Each row is a point. Each copy is the shape, with its points in the same order, stretched, turned, moved and blurred by noise. Some copies are also mirrored. Which?
(in the rows, 128 means zero)

Shape (5 x 2):
[[169  84]
 [135 131]
 [110 147]
 [169  92]
 [ 95 130]]
Copy 1 (5 x 2):
[[105 185]
 [125 140]
 [150 109]
 [101 181]
 [183 112]]
Copy 1 is: only turned
Copy 2, 5 rows:
[[161 157]
 [139 125]
 [123 119]
 [158 147]
 [108 130]]
Copy 2 is: mirrored
Copy 3, 5 rows:
[[162 127]
 [122 122]
 [101 140]
 [164 126]
 [ 97 169]]
Copy 3 is: mirrored

Shape, 7 rows:
[[137 155 142]
 [173 133  92]
 [163 121 108]
 [102 132 105]
 [164 110 188]
 [111 147 148]
 [109 111  94]]
Copy 1:
[[109 114 124]
 [133 100  84]
 [139 106  93]
 [101 155 113]
 [150 105 151]
 [ 97 132 130]
 [119 156 106]]
Copy 1 is: mirrored
Copy 2:
[[162 129 117]
 [163 189 135]
 [144 184 110]
 [120 142 158]
 [151 127  45]
 [146 109 123]
 [104 153 159]]
Copy 2 is: only turned
Copy 3, 7 rows:
[[124 140 157]
 [116  88 164]
 [104  93 137]
 [150 106 129]
 [ 62 145  92]
 [131 147 136]
 [134  86 107]]
Copy 3 is: only turned

Shape:
[[137 153 169 131]
 [142  92 156 125]
 [100  87 106 161]
 [139 130  87 170]
 [171 155  89 133]
 [106 115 103 132]
 [ 90 139 142 100]
 [ 95 180 104 127]
 [172 152 105 141]]
Copy 1 (9 x 4):
[[ 86 133 140 147]
 [135 155 138 152]
 [172 116 132 131]
 [155 106  95 124]
 [132 131  81 105]
 [154 122 129 118]
 [106 133 156 113]
 [104  98 129  91]
 [125 130  82 115]]
Copy 1 is: only turned
Copy 2:
[[130 119 173 129]
 [131 187 155 144]
 [119 135 113 157]
 [ 66  99 132 147]
 [ 46 117 151 112]
 [116 136 118 125]
 [164 136 139  99]
 [116  65 135  95]
 [ 50 114 159 127]]
Copy 2 is: only turned
Copy 3, 9 rows:
[[143 156 151 116]
 [142 129 104 126]
 [ 93 121 137 146]
 [ 69 153 157 104]
 [106 130 166  83]
 [114 105 139 136]
 [173  86 147 153]
 [131 113 193 121]
 [100 152 164  87]]
Copy 3 is: only turned
Copy 4, 9 rows:
[[120  89 163 122]
 [134 144 159 127]
 [171 129 125  84]
 [157 114 105 135]
 [ 97 127 108 182]
 [132 120 116 114]
 [100 100 136  93]
 [ 92  66 112 105]
 [108 126 120 169]]
Copy 4 is: only turned

Shape:
[[104  81 133  98 153  80]
 [124 147 110 130 164 157]
 [137 128 140 113 124 154]
 [136 122 148 145  94 136]
 [167 149  92 110 111 134]
 [132 132 119 175 137 146]
 [101 106 156 110 127 112]
 [113 129 155  61 151 136]
 [108 117 127 129 101 113]
 [ 79 134 116 121 156 136]
 [145 113 116 122 150 126]
 [133 142 122 152 145 107]]
Copy 1 (12 x 6):
[[117  85  66 149  40  87]
 [163 109 173 109 130 143]
 [116 107 131 112 124 159]
 [108 116 110 140 157 164]
 [ 78 159 174 111 146 119]
 [155 116 166 152 162 172]
 [132  93  72 131  89 124]
 [131 103  90  74  58 127]
 [113 111  96 137 139 106]
 [175  95 125 120 120 104]
 [120 106 146 138  97 141]
 [152 149 148 131 117 137]]
Copy 1 is: mirrored
Copy 2, 12 rows:
[[195 133  71  85  84  90]
 [122 125  97 178 155 122]
 [126 146 102 133 154 139]
 [ 87 125 130 111 143 150]
 [165 115 172 146 126 162]
 [ 73  89 118 158 147 146]
 [138 155  81  98 127 100]
 [186 192  65 122 149  88]
 [118 139 126 108 106 121]
 [118 156  78 159 124  87]
 [161 107 107 130 122 135]
 [122  79 140 144 138 122]]
Copy 2 is: only turned

Shape (12 x 8):
[[135 114 175 126 108 177 112 164]
 [137 163 110 110 178 126 144 103]
 [162 156 102 115 139  96 119 100]
 [103  98 164 115  82 147 145 126]
 [155 139 141 102 120 153 161 164]
 [115 104 124 116 124 141 138 145]
 [123 154  80 107 181 111  94  81]
 [ 89 141 124 156 163 110 127  94]
 [120 171  90 116 135 109 121 150]
 [115  73 186 100 115 135 138 179]
 [119 102 107 175 157 103 123 102]
 [116  76 138 120 109 175 145 150]]
Copy 1, 12 rows:
[[138 133 187 127 107 119 117 174]
 [128 131  66 122 140 102 135 142]
 [141 126  81 130 140 149 122 101]
 [108 151 174 146 132 148 175 167]
 [169 157 129 136 106 114 142 157]
 [127 133 153 141 164 120 166 164]
 [106 107  69 130 189 126 125 139]
 [ 81 121 116  93 173 110 148 135]
 [150 151 112 106 176 128 129 141]
 [146 117 193 124 129 137 181 186]
 [ 91  97 142 117 184 114 158 106]
 [121 135 184 164 154 111 176 179]]
Copy 1 is: mirrored
Copy 2, 12 rows:
[[152  64  91  65  66 155 129 144]
 [161 101 126 168 135 123 137  87]
 [161 151 114 151 159 139 105 114]
 [114 117 126  85  91 105 144 146]
 [170  98 104 114  75 179 148 106]
 [134 114 128 104 123 132 148 115]
 [132 119 118 152 192  92 123 108]
 [103 116 150 170 148  96 107 110]
 [127 136  83 135 151 176 120 119]
 [149  89 149  83  75 163 146 162]
 [122 138 177 162 161 112  94  88]
 [137  82 134  69  89 126 164 106]]
Copy 2 is: mirrored
Copy 3 (12 x 8):
[[121  87 102 155 125  70 116 128]
 [ 93 145 136 102 139 146 143 100]
 [110 125 138  94 152 162 127 129]
 [150 139  71 146 131 113 127 134]
 [ 94 104  88 135 114 122 123 110]
 [126 131 106 147 117 140 120 113]
 [ 99 142 177 111 149 149 139 138]
 [136 180 150 108 137 139 124 111]
 [ 83 134 134 117 119 150  98 140]
 [118 118  75 185 143 131 111  98]
 [151 157 159 122 137 173 114  85]
 [141 111  94 165 108 126 134 107]]
Copy 3 is: mirrored

Shape, 13 rows:
[[120 102 124 157 215 113 152 134 137]
 [ 66 137 135 176 155 138 151 138 146]
 [147 126 138 126 120  38 133 118 137]
 [147 129 119 127 143 130 107 102 147]
 [119 121 141 135 104 134 135  78  62]
 [140  95 126 155 131  99 106 135 146]
 [104 112  83 150 142 147 137 139 138]
 [120 129 146 131 122 132 141 141 149]
 [156 138 133 155 113  76 144 137  66]
 [140 107 136 137 142 143 146 123 150]
 [162 131  79 177 116 144 139 138 144]
 [133 136  98 142 116 137  49 125 137]
 [110 117 142 136 118 149  55  43 153]]
Copy 1:
[[112 110  82 128 196 183 177  98 113]
 [107  59 130 140 190 114 152 128 113]
 [130 150  88 174 151 183  78 112 128]
 [123 139 113 133 128 155 147  97 174]
 [134 160 106 127  98  88 117 135 120]
 [130 111 124 124 150 155 120  79 141]
 [120  68 151 119 126 134 181 126 133]
 [136 121 158 141 169 130 129 119 153]
 [ 86 148 116 136 106 134  74 135  93]
 [136 139 147 139 169 132 161  93 143]
 [ 83 100 184 135 100 119 170  89 125]
 [105  83 126  98  75 146 110 104 205]
 [154 133  86 128 116 110 133  66 208]]
Copy 1 is: only turned
Copy 2, 13 rows:
[[146  53  56 169 133 121  86 135 159]
 [129  88 111 161 175 124 151 168 162]
 [ 81 152 107 103 142 181 113  97 154]
 [127 104 125 126 133 142 106 133 103]
 [143 163 111  96 144 124 123 161 111]
 [107 125 126 126 122 141  87 132 156]
 [105 102 119 167 142 112 116 148 133]
 [114 131 150 128 138 130 129 113 141]
 [114 200 100 126 157 150  89 122 154]
 [120  99 135 129 132 108 109 117 126]
 [ 90 130 139 160 152 110  89 117 128]
 [122 136 152 134 118 161 111 165 109]
 [140  76 160  87 128 155 126 194  80]]
Copy 2 is: only turned
Copy 3:
[[103 136 144 101 160  94 100 103 183]
 [ 90 178 151  98  99 120  99  96 149]
 [ 90 113  79 156 157 145 108  86 145]
 [126 106 139 127 118 130 141 130 143]
 [163 142 103 133 113 161  95 156 144]
 [107 128 125 117 150 148 146 112 150]
 [139 130 164  84 126 129 118 129 117]
 [100 151 151 150 124 136 119 111 132]
 [156 149  83 141 163 137 116 101 136]
 [111 132 162 147 133 138 114 112 161]
 [162 122 165 110 129 140 142  84 128]
 [150 114 125  80 105 140 197 168 110]
 [104 103 116 112  59 164 158 168 167]]
Copy 3 is: only turned

Shape (15 x 11):
[[138 119 153 126 113  79 150 133  87 133  96]
 [139 132 122 131 124  96 169  95  89 104  84]
 [123 143 157 154 137 117 104 127 131 124 100]
 [117 128 121 152 102 147 119 139 166 157 111]
 [ 80 118 123 124 154 158 106 146 148  99 195]
 [146 139 133  93 114 108 126  95 118 106 121]
 [107 107 127  84 142 124 134 166 142 105 195]
 [147 111 100 155 136  99  87 145 138 153 103]
 [112 132 127 114 113 122 123 167 142  80 146]
 [ 90 144 118 115 118  94 136 106  98 131  85]
 [136 140 110 164 122 131 131 133  98 137 117]
 [129 139 121 143  88  68 128 109  93 113 115]
 [ 99 172 122  95 149 154 115 170 136 116 192]
 [131 126 136 160 119 101 123 123 135 158 143]
 [136 108 139 125  91 111 111 115  78 131  97]]
Copy 1 (15 x 11):
[[110 154 133 109 128 119 183 133 155 116  79]
 [ 64 164 133 120 129 132 185 165 152  86 113]
 [122 118 131 156 143 159 165 150 120 134  89]
 [156 136 153 160 122  91 156 117  82 136 128]
 [115  49 135 148  87 128  49  90 125 143 167]
 [104 136 116 117 129 104 127 182 125  99 113]
 [128  59 127 100  87  98  55  90 142 124 170]
 [153 119 185 142 197  90 170 114 118 141  94]
 [ 91  68 136 126  98  91 103 130 112 134 137]
 [ 52 152 143 121 121 120 151 129 116  80  82]
 [132 143 185 147 121 136 173 132 126 150 124]
 [ 87 130 151 140 119  93 190 152 136  92  56]
 [128  46 165 110  71 145  58 119  97 152 167]
 [168 114 154 153 121 119 178 119 132 125  93]
 [105 183 129 130 130  86 147 137 141 154  72]]
Copy 1 is: mirrored
Copy 2 (15 x 11):
[[181 129 131 130 118 118 131 135 164  97 121]
 [132 126 163 144  99  94 125 114 177  98 106]
 [146 111 151 136 108 120  94 136 106 138 120]
 [104 121 113 139 113 140 105 147 132 156 125]
 [109 108 184 113 150 155 155 112  66 155 194]
 [124 143 158  94 145 112 138 142 152 101 113]
 [131 110 155  80 163 167 197 129 110 116 178]
 [137 127  96 132 104 139  94 109 117 105 124]
 [125 119 150 127 146 154 173 133 109 126 129]
 [129 125 157 163 111 110 108 150 149  80 136]
 [128 151 159 133  95 146 117 106 129 140 134]
 [151 144 154 146 143 124 106 118 174  93 106]
 [100 137 196  65 139 209 186 148  76 141 173]
 [145 122 137 110 136 146  89 119 150 137 130]
 [168 160 132 141 128  98 128 132 138 105 135]]
Copy 2 is: mirrored

Shape (16 x 12):
[[112 130 181 109 138 116  89 137  84 103  97 117]
 [134 183 154 123 146 116 124 148 103 115 100 114]
 [126 163 186 128 107 125 128 146 120 138 131 105]
 [126  94  89 131 116 169 143  96 126 134 132 170]
 [139  84 141 110 152 151 187 131 153 131 110  96]
 [119 155 143 105 146  91  86 164 109 115 100 116]
 [160  88 134 149 179 154 187 132 157 111 138 132]
 [131 130 152 156 128  92  88 144 105 102 133 103]
 [107 105 153 164 188 140 174 100 142 133 107 116]
 [147 103 110 111 118 100 151  71 138 148 136 140]
 [118 106 111 138 193 179 185 100 161 106 140  72]
 [143 112 133  98 139 126 135 107  78 149 165 142]
 [135 102 122 158 178 151 152 139 133 165 111  88]
 [100 107 120 137 192 141 189 134 150 127 139 129]
 [136 148 182 102 133 114  65 134 141 146 137 129]
 [ 83 133 154 126 119  93  96 165 108 122 130 110]]
Copy 1, 16 rows:
[[156 137 101 167 171 174 134 136 172 152 151  89]
 [110 136  94 181 169 135 167 119 139 127 129 126]
 [119 118 118 156 134 148 160 105 130 138 161  93]
 [142 153 157 127 109  93  88 101 180 108 114 124]
 [ 88 135 149 101 133 108  61 132 127 171 150 135]
 [144 143  79 188 157 154 148 146 151 128 132 107]
 [109 118 151  68 115  90  71 121 110 165 113 159]
 [154  89  84 153 140 148 129 123 122 120 119  82]
 [120 107 143 110 157 145  78  90 111 172 133 159]
 [128 156 153 119 119 112  88 119 140  67 157 116]
 [117 107 130 110 151  77  45  73  97 174 141 144]
 [135 121 156 152 151 104 117 139 179 101 163 117]
 [ 79  88 118 128 143 131  72 103 148 136 152 166]
 [122 115 159 139 137 114  67 113 115 172 112 165]
 [153 125  94 150 108 158 166 135 172 119 196  96]
 [148 114 101 202 135 169 131 141 137 144 126  80]]
Copy 1 is: only turned
Copy 2 (16 x 12):
[[161 136 132 170  94 122 112 133 133 106  89 176]
 [125 140 133 155 119 171 120 109 145 126  81 148]
 [126 171 144 162  94 154  95 143 134 134 111 131]
 [123 135 114 122 152 103 178 141 119 109 144 140]
 [143 117 129 139  93 157 164 153 152 132 171 110]
 [125 127 138 150 103 143 123 114 153 122  78 180]
 [131  99 136 139 118 137 171 125 144 167 152  73]
 [126 143 141 140  91 114 115  97 150 145 113 148]
 [194 127 143 111 113 150 175 138 148 137 139  93]
 [127 153 105 116 133 131 159 138 123 166 166 170]
 [168 128 100 115  94 157 201 135 168 128 143  87]
 [139 170 100 175 139 103 145 158 146 159 134 173]
 [151 143 151 137 114 162 181 122 189 124 169 105]
 [155 104 129 108 131 145 178 159 161 147 129  97]
 [117 184 162 177  82 133 133 133 121 123  92 171]
 [138 143 146 131  89 119 103 145 157 122  88 158]]
Copy 2 is: only turned

Shape, 16 rows:
[[ 84 138 152 150 130 136 139 114 144 153 108 149]
 [124 135 127 109  99 103 135 134 142 129 100 156]
 [ 97 110 100 135 110 134 145  70 111 118 125 136]
 [125 156 157 109 109 123 159 126 189 128 146 150]
 [133 118 134 128 119 156 143 138 148 125 110 170]
 [159 146 120 201 136  84  90 162 169 140 143  69]
 [175 144  99 192 160 105 109 154 184 133 143 100]
 [145 147 123 130 149 132 143  78  88 135 107 117]
 [155 117 158 178 140 106 138 159 162 103 163  80]
 [109 147 118 128 146 151  82  95 120 103 116 128]
 [102 136 113 109 123 157 115  78 122 140 131 128]
 [ 94 127 133 105 154 104 156 133 158 123 135 166]
 [106 131 127 126 135 135 101  86  94 115 113 108]
 [109 110 131  93 130 139 144 139 152 158 123 130]
 [ 95 160 101 135 121 150 135 123  84 127 135 126]
 [163 122 148 184 138  92 100 142 132 145 189 115]]
Copy 1, 16 rows:
[[131  83 140 134 129 128  94  84 144  88 142 140]
 [124  93 116 116 118 128 127 119 104 146 124  82]
 [169 130 137  62 149 149 109  84 164 156 108 102]
 [105  58  67 135  95 158 118 103 119 140 178 134]
 [112 118 112 126 111 123 147  75 106 116 138 133]
 [112 114 117 196  78  94  29 205 127 117 104 177]
 [ 98 107 123 178  88 113  46 177  99 107 116 192]
 [129 137 167  85 136 128  83 128 164 116 158 115]
 [116 121  96 181  58 105 106 169 156 134 109 211]
 [176 130 155 111 133 138  92  95 121 148 135 132]
 [175 136 129  77 159 161  92  84 140 137 155  97]
 [129  48 115 135 133 159 146 115 113 128 136 132]
 [176 147 159  92 129 127  97 116 158 148 127 113]
 [138 120 101 133 133 161 152 106 116  92 136 109]
 [146 149 134 119 192 111  94 103 151 140 117 114]
 [120  98  86 133  89  93  66 195 113 104 127 190]]
Copy 1 is: mirrored
Copy 2, 16 rows:
[[ 80 141 132 118 144 107 148 123 118  99 166 113]
 [ 84 101 125 122 149 115 137 160  83 134 139 131]
 [ 68 104 162 129 178 142 124  85  99 122 129  95]
 [109 115 133  99 131 133 146 140 118 173 206 142]
 [101  99 109 123 131  74 137 129 132 133 134 132]
 [112 176 122 115 133 184 130 178 204 142  72 123]
 [118 161 122 132 160 152 124 167 211 169  77 127]
 [125 166 138 140 191 135 163  94 119 129 113  94]
 [174 122 116 101 111 174 140 164 198 138 122 113]
 [106 147 165 143 135 116 161  92 140 125 102 168]
 [ 88 151 172 126 141 125 125  71 110 142 136 134]
 [111  94 138 145 152 110 122 156 100 127 200 129]
 [113 141 167 134 140 142 153  91 118 106 108 132]
 [121 123 154 113 122  96  83 130 108 128 163 117]
 [ 91 167 111 145 151 128 126  86 107  90 133 130]
 [116 151  90 144  96 154 132 156 185 180 118  92]]
Copy 2 is: mirrored
Copy 3, 16 rows:
[[145 165 177 160 125 155 153 115 105 138 128 135]
 [ 95 139 139 134 149 132  93 104 106 129 158 117]
 [107 175 114 148 124 180 129 121 126 141 100 143]
 [154 155 126 162 149 117  70 134 129 131 174 171]
 [138 148 121 114 174 136 137 127 122 138 171 128]
 [145  70 104 136  68 101 124 198  61  93 114 127]
 [149 101  82  98  90  99 137 198  71  88 161 149]
 [ 91 171 113 145 133 129 156 144 146 115  87 142]
 [165  72  99 158  98 125 118 230 142 124 124 130]
 [121 121 116 141 135 138 170  97 128  86 132 154]
 [116 157 109 157 144 153 143  83 107 127 106 164]
 [135 144 146 136 100 133 112 119 155 162 181 147]
 [103 117 123 167 137 157 170 106 135 106  88 138]
 [116 133 125 149 148 142 131 115 110 177 145 162]
 [122 142 143 113 115 153 137 106 124 125  81 155]
 [202  98  84 140  79 106 116 169  83 137 103  98]]
Copy 3 is: mirrored
Copy 4:
[[134  93 149 108 103 151 104  95 141 134 135 142]
 [143 118 165 149 128 119 135 137 108 134 124 140]
 [125  65 146 115  98 132 133 132 101 132 183 113]
 [137  98 161 152 109 150 143  99 108 112  86 111]
 [155 122 138 149 109 134 164 102 137 137 127 130]
 [165 100  93  74 153 102 121 108 131 120  78  86]
 [161  94  99  96 142  88 145  85 131 115  85  78]
 [ 85 126 146 101 130 137 140 137 128 121 162 105]
 [162 105  90 105 153 151 142 101 118  93  82 102]
 [138 113 146 128 140 126 116 116 130 139 181  83]
 [132  99 149 127  95 139 117 137 126 144 166  93]
 [124  98 147 162 114 133 118  94  82 115 134 149]
 [125 123 141 108 133 138 111 142 124 133 184  99]
 [155 122 122 146  83 143 109 126 111 116 117 141]
 [118 114 138 115 119 154 128 117  98 181 149 104]
 [132  77  82 105 169 135 129 128 153 132 106  91]]
Copy 4 is: only turned

Shape (15 x 12):
[[104  96 125 128 158 165  72 137  99 141 101 145]
 [104  99 102 135 122 102 118 136 152  94 179 124]
 [130 171 120  98  92 146  63 175 115 138 125 126]
 [119 113 167 135 104  93  94 143 105 137 130 163]
 [107 159 138 175  97  86 108 106 102  93 144 176]
 [170 120 120 163 127 136 144 147 142  78  99 114]
 [123 139 108 174 123  85 121 174 142 111 110 110]
 [130 116 127  97 142  97 140 108 132 119  97  93]
 [185 108 101 117 151 164  92 142 144 140 123 107]
 [114  94 168 106 133 166 111 178 116 123 102 121]
 [159 170 100 121 111 109 143 157 125 129 157 132]
 [141 145 134 141 136 145 140 124 141 141 114 109]
 [132 125 152 136 132 135 149 112 171 124 113 170]
 [144 160 146 144 132  82  74 123  93  89 149  91]
 [154 162 132 107 155 118 140 123 152 125 133 162]]
Copy 1:
[[ 89 108 131 169 127 122 156 111 187 197 102 134]
 [150  99 128 125 132 137 108 132  80 106 137 196]
 [123  81 115 160 173  87 132  89 160 102 114 126]
 [135 115 161 181 151  92  92 109 103 157 125 119]
 [158 123 134 162 104  50  95 140  50 160 122 126]
 [143 178 137 109 149  99 108 131 144  99 159 123]
 [196 135 128 156 121 113 118 127 121  78 166 164]
 [163 179 105 125 158 151 147 121 103 124 108 136]
 [ 94 112 141 129 121 140 139 103 194 102 112 121]
 [ 93 132 129 134 223 128 141 113 190 152 143 127]
 [196  96 152 107 149  95 117 128 125 101 131 130]
 [129 125 101 142 144 138 134 130 150 117 126  99]
 [131 153 109 134 122 126 118 104 124 163 136  74]
 [138 116 140 152 150  88 148 137  81  81 112 150]
 [171 126 126 109 126 124 158 103 125 147 124  74]]
Copy 1 is: mirrored
Copy 2:
[[196 152 169  71  87 158 139 123 125 105 147 145]
 [153 125 136 115 159 106 116 140 120 166 161 130]
 [161 155 113 104 148 168 110 106  93  42 147  74]
 [193  92 124 145 129 181 117 141 115 104 138 150]
 [130  85  88 149 126 124  87 109 150 102 112 147]
 [ 80 112 172 129 170 107 130 101 121 100 164 165]
 [ 99 122 118  80 159 143 118 103  86 109 123 157]
 [129 128 146 151 129 150 124  80 102 157 111 135]
 [106 170 189  73 149 153 129 144 139 112 156 121]
 [215 117 183 141 126 154 171 119  91  90 170 132]
 [ 95 120  85 139 168 141 130 119 134 105 134  90]
 [ 92 124 142 136 125 132 150 139 130 117 104 130]
 [116 122 139 176 152 112 142 163 156 132 120 191]
 [129  84 141 110 129 154  99  77 131 102  85  76]
 [100 136 104 159 175 132 150 121 175 123  96 140]]
Copy 2 is: mirrored
